Every row gives one point. Each copy is the shape, with its points in the same order, stretched, turned, moved and blurred by noise. Some copies are also mirrored. Which?
In the rows, zero is written as 128.

Shape (7 x 3):
[[ 78 186 129]
 [ 94 132  97]
 [ 66 195 105]
 [169 182 113]
 [136 105 155]
 [157 133  65]
 [140 110  89]]
Copy 1, 7 rows:
[[158  86  66]
 [133 139  89]
 [174 104  46]
 [199 105 147]
 [ 96  96 154]
 [175 174 136]
 [134 162 136]]
Copy 1 is: mirrored
Copy 2, 7 rows:
[[142 190 144]
 [126 153 165]
 [154 196 158]
 [174 131  73]
 [ 95 132 120]
 [160 111 125]
 [131 120 143]]
Copy 2 is: mirrored

Shape (8 x 4):
[[125 103 158 129]
 [166 151 113 111]
 [ 87 165 179 157]
 [ 35 106 115 116]
 [111 110 112 110]
 [105 227  95 128]
 [131 136 124 161]
 [ 80 159 159 121]]
Copy 1 (8 x 4):
[[138 131 110 156]
 [129 106 103  86]
 [207 101 144 142]
 [ 90 116 170 237]
 [103 129 135 160]
 [158  57 172  77]
 [153 134 142 108]
 [154  87 135 163]]
Copy 1 is: only turned
Copy 2, 8 rows:
[[108 168 122 133]
 [161 144 133 131]
 [122 154  73  91]
 [ 71  96 107 124]
 [106 131 130 138]
 [177 102  83  87]
 [133 151 134  96]
 [117 136  69 121]]
Copy 2 is: mirrored
Copy 3 (8 x 4):
[[133 143 153 144]
 [107 146 109 111]
 [215  79 111 109]
 [180 107 155  45]
 [121 137 148  93]
 [187  63  53  27]
 [128 104 130 113]
 [207 102 110  86]]
Copy 3 is: mirrored

Shape, 12 rows:
[[101 114  98  84 162 167 138 105]
 [149 152  79 102 160  68  70 119]
 [187  73  77 143 156  82 144 177]
 [ 89 187  85 110 169 115 122 122]
 [106  90  94 131  91 131 120  92]
 [133 105 179 108 126  81 144 102]
 [135 129 125 157  88  66  82 135]
 [155 130 166 143 174 147 139  88]
 [ 87 143 174  85 150  96  83  78]
 [158 107 127  71 101 137 142  81]
 [158 153  97 172  76 175  70 183]
 [115 131 183  94 118 132 138 175]]
Copy 1, 12 rows:
[[126  89 139 131 135 181 144 142]
 [111  86  43 159 161 146 107 109]
 [175 134  99  86 162  89  81 180]
 [137 124  92 170 190 189 146 116]
 [147  99 127 144  85 104 154 102]
 [ 97 139 132 121  76 135  96  87]
 [127 138  75 146  98  73 138  92]
 [ 84 134 136 158 102 148 106 151]
 [ 57 100  88 154  70 187 139  80]
 [ 90  89 160 129 101 126 115  63]
 [116 150 106 134 138  41 200 141]
 [ 93 164 152  83 114 131 153 105]]
Copy 1 is: mirrored
Copy 2:
[[116 112 204 121  77 150 179 145]
 [151 205 156  81 153  93 118 101]
 [ 76 191  72  42 158 180 136  83]
 [ 98 147 210 105 101  92 133 131]
 [129 160 113 112  91 117 148 172]
 [113 179 120 121 189 148  90 180]
 [128 200  55 112 163  80  73 123]
 [121  74 140 123 173 114 142 145]
 [165 150 182 143 149  98  75 170]
 [136 182 159 156 141 152 187 175]
 [128 110  47 173  98  66 149  41]
 [ 87 141 127 177 143 157  94 110]]
Copy 2 is: only turned
